Every row gives one point. A path goes straight from each point to the next, and from the last back to the first. The post is the endless flat space through its rows: a point in 2 columns, a line in 3, a plane in 4, and so on, so that a path can go around it. Count how often the path circles the post. Going back the other way cancels.
In the rows, 128 means zero.

Post (1 x 2):
[[151 117]]
Path:
[[130  90]
 [182  58]
 [206  48]
 [215 138]
 [143 153]
 [ 84 108]
 [ 87  82]
 [151  77]
 [224  92]
 [164 135]
 [130 145]
 [121 109]
 [174  41]
 [177 109]
 [181 143]
 [199 120]
 [124 192]
 [125 158]
 [103 134]
 [125  87]
 [194  71]
 [202 147]
 [166 188]
 [ 99 151]
 [105  92]
 [106 118]]
Times around: 4

Post (5 x 6):
[[162 147 115 155  84  98]
 [133 103  98 153 121 118]
 [ 98 107 139 152 155 126]
 [ 87  84 136 119 141 136]
 [175 146 161 142 101 132]]
Path:
[[116 119 187 101 154 168]
 [132 113 147 147 177 146]
 [143  83 142 113 140 157]
 [161 150 154 199 145  95]
 [106 129 172 143  93 117]
 [155 133 141 170 112 101]
 [249 148  92 184 124 101]
 [ 90 125 158  93 123 139]
 [ 54 108 133 131 115 131]
 [156  85 103 138  96 142]
 [ 95 109 134 139 109 126]
 [150 144 162 172 130 166]
 [138 108 128 112  85 149]
 [ 81 147 115 160  82 102]
 [138 116 179 163 150 149]
 [155  79  86 141 119  98]
 [140 103 130 132 142 138]
 [115 196 177 196 171 123]
 [ 67  98 114  87 121 111]
 [160 135 111 129 130 106]
 [136 130  80 153 100 119]
 [ 84 125 138 158  98 111]
 [ 77  96 135 108 101 101]
 [ 78  98 115 184 122 112]
 [112 141 154 163 133 141]]
Times around: 1

Post, 11 rows:
[[130 140 156 103 178 139  69 160 149 102 141 141]
 [143 178 161 114 125 149 167 201 194 123 130 100]
 [164  91 110 124 147 121 133 102 120  90 154  65]
 [155 108 161 194  91 133 180 123 138 142 125  85]
 [136 126 114 104 136 124  92 118 153 112 176 140]
 [165 153 147 123 165 171 126 143 124 108 208 150]
 [ 78 115 128 178 122 105 178 123 127 131 205 112]
 [119  99 135  66 153 155 137  97 133 109 168 109]
 [ 67 117 111  99 162 152  35  86 133 112 151 109]
 [122 159 110 204  99 132 212 159 149 153  43  98]
 [102 173 152 117 193 142  80 109 150 161  66 110]]
Path (25 x 12):
[[161 111  56 139 105 210 128 148 125  52 186  99]
 [186 108 171 111 120 116 122 130 197  93 118  60]
 [132  96 203  84 155 112 105 171 146  67 152  73]
 [118 119 122  82 124 135 217 105 102 157 169  71]
 [112 160 142 129 162 137 136 126 166 203  78 107]
 [105  98 131  99 125 137  98 166 185  89 156  84]
 [183 106 117  78 126 145 164  91 127 121 241  95]
 [117 116 127 119 157 151 126 143 100  88 122 106]
 [ 26 157 120 183 140  83 123 114 153 135  91  98]
 [158 145 179 118 203 117 118 161 164 119  87 118]
 [ 90 133 127 205 154 169 195 128  94 175 219 125]
 [110 112 192  70 166 163  88 121 118 143 119  47]
 [141 160 144  87  87 186 175 157 145  80 145 166]
 [152 146 146 190  92 132  60 167 180  84 223 140]
 [ 61 117 124 110 101 153 118 123 218 118 224 103]
 [ 75 133  71 168 157 165  85  63  73 179 176 156]
 [119 133 155 184 135  84 113 133 100 120 229  88]
 [131 172 174 134 185 131 134  98 114 134 143 106]
 [ 85 130 165 145 120 207 190 109 158 150 149 107]
 [104 123 217 183 169 119 170 173 154 168   7  54]
 [ 65 124 122 114 171 163  93 103 160 176  73  52]
 [185 120 165 179 128 128  97 113 160 137  67 113]
 [102 126  73 137  84 138  53  70 140  99 233 191]
 [ 86 146 187 115 165  76  56 126 144 164 103  81]
 [121 108  61  46 144 162 140  66 126 131 128 111]]
Times around: 1

Post (17 x 18):
[[197 113 161  63 104 249 115 152 141 125 145 148 143  93 154 109 116 191]
 [126 170 134 133 132 103 126 111 112 153 124 139 132 126 107  89 144 144]
 [143 120 134  75 159 100 148 144 135 125 114 167 138  97 126 111 108 153]
 [ 83 140 126 104 117 119 108 112 149 138 110 147 109 118 112  70 160 114]
 [127 116 161 139 153 119 148 144 121 111  81 100  91 130 160 109 131 130]
 [122 153 146 132  98 135 119 109 110 143 161 137  95 118 117 106 113 110]
 [142 155 105  86 156 133 138 141 129 141 153 141 109 119 144 183 159 144]
 [145 161 117 124 126  92 142 150 100 124 123 138  87 136 109  85 130 117]
 [103 148 115 123 147 140 153 139 109  80 137  92 121 129 128 114  85 127]
 [130 122 107 142  92 145 164  83 103  90 153 104 123 101 143 155 117 130]
 [153 175 119 139 128 153 128 146 130 114 133 125 146 115 135 121 112 122]
 [134 132 125 107 158  94 142 164 109 136 123 161 140 129 160  88 128 144]
 [131 126 166 119 127 157 111 142 154 146  65  70  92 149 150 122 117 167]
 [115 150 129 144 113  95 129 140 136 126 133  80 117 120  93 106 140 121]
 [122 150 102 155 112 120 109 124 106 125 134 114 112  96 116 143 127 142]
 [130 134 156 122 145 113 125 163 136 123 113 176 153 147 125 106 129 147]
 [171 141 107 141 130 194 133 156 135 152 149  75 130 128  91 119 100 159]]
Path, 30 rows:
[[108 134 128  76 130 168 110 120 120 129 112 125 113  91 115 116  61 161]
 [198 142 112 153 130 143 205 135 107  95 141 140 170 108 137 157 120 119]
 [128 168 133  72 112 111 137 113 119 127 125 163  83 112 118 104 122 136]
 [139 148  93 175 109 122 133 131  90  82 143  75  55  90 157 156 173 130]
 [138 144 122 102  78 209  73 133 158  73 137  87 113  87  57  97 112 157]
 [127 129 153  83 142 117 141 127 118 113 131 171 148 135  84  94 124 150]
 [113 141 149 149 117  96 108 157 110 122 106 106  76 119 119 132 147 120]
 [142 116 133 127 107 116 148 127  96 172 110 151  83 120 160 110 166 151]
 [148 149 174 116 126 115 170 137 108 112 103 148 106 125  98 104 144 102]
 [164 139 213  60 111 146 131 135 145 159 133 169 138 124 101 121  83 154]
 [163 131 122  69 111 162 133 156 139 134 108  79  46 112 112 126  88 155]
 [102 166 120 132 160  99 133 110 108 153 163 128 113 122 170 138 146 137]
 [ 80 135  85 122 153 104 113 112 105 104 139 110 132 132 166 128 160 140]
 [181 177 122 123 142 146 124 155 125 181 134 119 179 167  85 107 151 145]
 [ 89 170 112 130 143 118 104 129 131 152 131 130 168 133  92 121 153 146]
 [155 115 155  77 127 132 129 111 142 136 125 128 143 119 118  81 101 138]
 [166 156 135 111 131  95 152 115 106 136 159 189 129 146 138  82 176 153]
 [142 113 131 101 133 176 162 142 181 103 111 159 209 143 153  90  82 173]
 [146 143  96  92 161 134 183 157 153 135 172 124 128 142 147 144 149 131]
 [146 155 128  97  78 152  81 108 134 129 139 165 131  84 111  41 101 154]
 [125 119 138  93 143 121 124 137 143 129 110 152 160 100 165  80 109 127]
 [132 133 154 113 116 149 121 130 109 137 182 112 101 102  69 141 140 129]
 [138 143 134 129 139 142 128 109 117  51 132 153 158 102 160 214 115 129]
 [199 170 139 112 118 170 142 202 157  66 148 110 133 150  92  89 128 146]
 [135 115  81  77 127 153 130 104 141 136 162 132 127  42 147 120 133 178]
 [122 121  91 162 141 115 137 180 133  93 129 106 118 181 112 109 141 126]
 [114 149 116  58 173 172 127 186 182 143 123 120  90 167 133 109 131  84]
 [133 158 151 141 120 196 127 160 115 100 124  93 108 135 111 132 104 115]
 [122 145 165 156 117 119 131 139 142 130  77 162 165 124 124  93 129 179]
 [153 139 149 114 112 159 160 143 134 122 145 127 128 122 108 103 103 140]]
Times around: 2
